Every row gives one point. Each copy is the shape, with its points in the same order, turned, moved and blurred by noise. Is it also mirrored, or only turned?
(in the rows, 128 means zero)

Shape (9 x 3)
0: 121  93 146
1: 138 192 109
2: 135 144 121
3: 109 187 158
4: 138  74  22
5: 166  75 156
6: 153 124 117
7:  66  78 149
8: 164  74 125
Copy 1 (9 x 3)
0: 147 163 121
1:  70 116  70
2: 109 135 105
3: 113 150  39
4:  63 156 216
5: 177 119 149
6: 112 136 123
7: 150 222 130
8: 154 125 169
Copy 1 is: only turned
Copy 2 (9 x 3)
0:  92  93 134
1: 168 155 143
2: 137 142 129
3: 171 127 183
4: 108 135  19
5:  46 112 139
6: 107 143 115
7:  98  37 126
8:  59 126 109
Copy 2 is: mirrored

Shape (7 x 4)
0: 146 109 151  94
1: 240 106 143 210
2: 109 161 112 103
3:  99 112 125 120
4: 102 134 180 110
5: 153 177 124 147
6: 124 131 159 128
Copy 1 (7 x 4)
0: 130 163 109 171
1:  86 174 249 146
2: 136 117  88 115
3: 174 129 112 134
4: 149 106 102 178
5:  89 108 142 115
6: 140 124 132 160
Copy 1 is: mirrored
Copy 2 (7 x 4)
0: 155 114 129  82
1: 128 206 248  95
2: 129 136  94 126
3: 104 106 117 107
4: 113 120  96  61
5: 128 186 121 125
6: 111 135 125  82
Copy 2 is: only turned
Copy 3 (7 x 4)
0: 167 110 115 137
1:  98 195 111 239
2: 126 124 134  79
3: 121 103  95 101
4: 171 134  83  95
5: 112 179 136 118
6: 150 142  96 118
Copy 3 is: mirrored

Shape (12 x 8)
0: 175 174 183  50 138 160 152  92
1: 151 167 170 115  93 115  91 132
2: 180 145  73 116  84  94 166 128
3:  90 178 158  94 177  79 181 152
4: 156 111  69 109 171 153 144 123
5: 115 115 145 132 133  77  95  55
6:  76 128  74 140  85 127 155  48
7: 104 183  85 136 130  91 136 163
8: 168 118 186 152  88 162 103  49
9: 186  73  97  63 157  93 155 149
10: 118  92 169  78 179 188 159 154
11:  70  80 124 124  93 171  76 112
Copy 1 (12 x 8)
0:  97 134 169  40 120 115 188  47
1:  95 143 102 111 122 139 156  75
2: 113 223 132  82  78 119 141 138
3:  46 112 168  64 102 166 207 164
4: 145 143 183  96 104  76 130 149
5:  73 132 136  76 182 154  81 114
6: 119 198 208 118 150 179  89 135
7:  95 149 137 120  69 171 148 165
8: 141 161 118  90 203 143 137  47
9:  73 168 145  87 106  31 151 154
10:  92 107 187 135 154  79 215 112
11: 101 140 169 198 164 128 111  87
Copy 1 is: mirrored
Copy 2 (12 x 8)
0: 122 120 118 227  84 172  47 115
1:  93  97 130 172 164 193  86 143
2: 181 129  95 140 172 154  74 186
3:  80 206 157 153 149 119  39 165
4: 184 132 146 153 126  97 127 143
5:  71  82 124 104  96 151 101 180
6: 139 160  92  77  86 187 141 182
7: 139 170 176 127 180 161  87 183
8: 107  56  87 133 101 197 116  84
9: 143 118  93 193 159  61 101 176
10:  99 170 135 214 116  95 135  86
11:  92 124 123 146 136 174 213 134
Copy 2 is: only turned
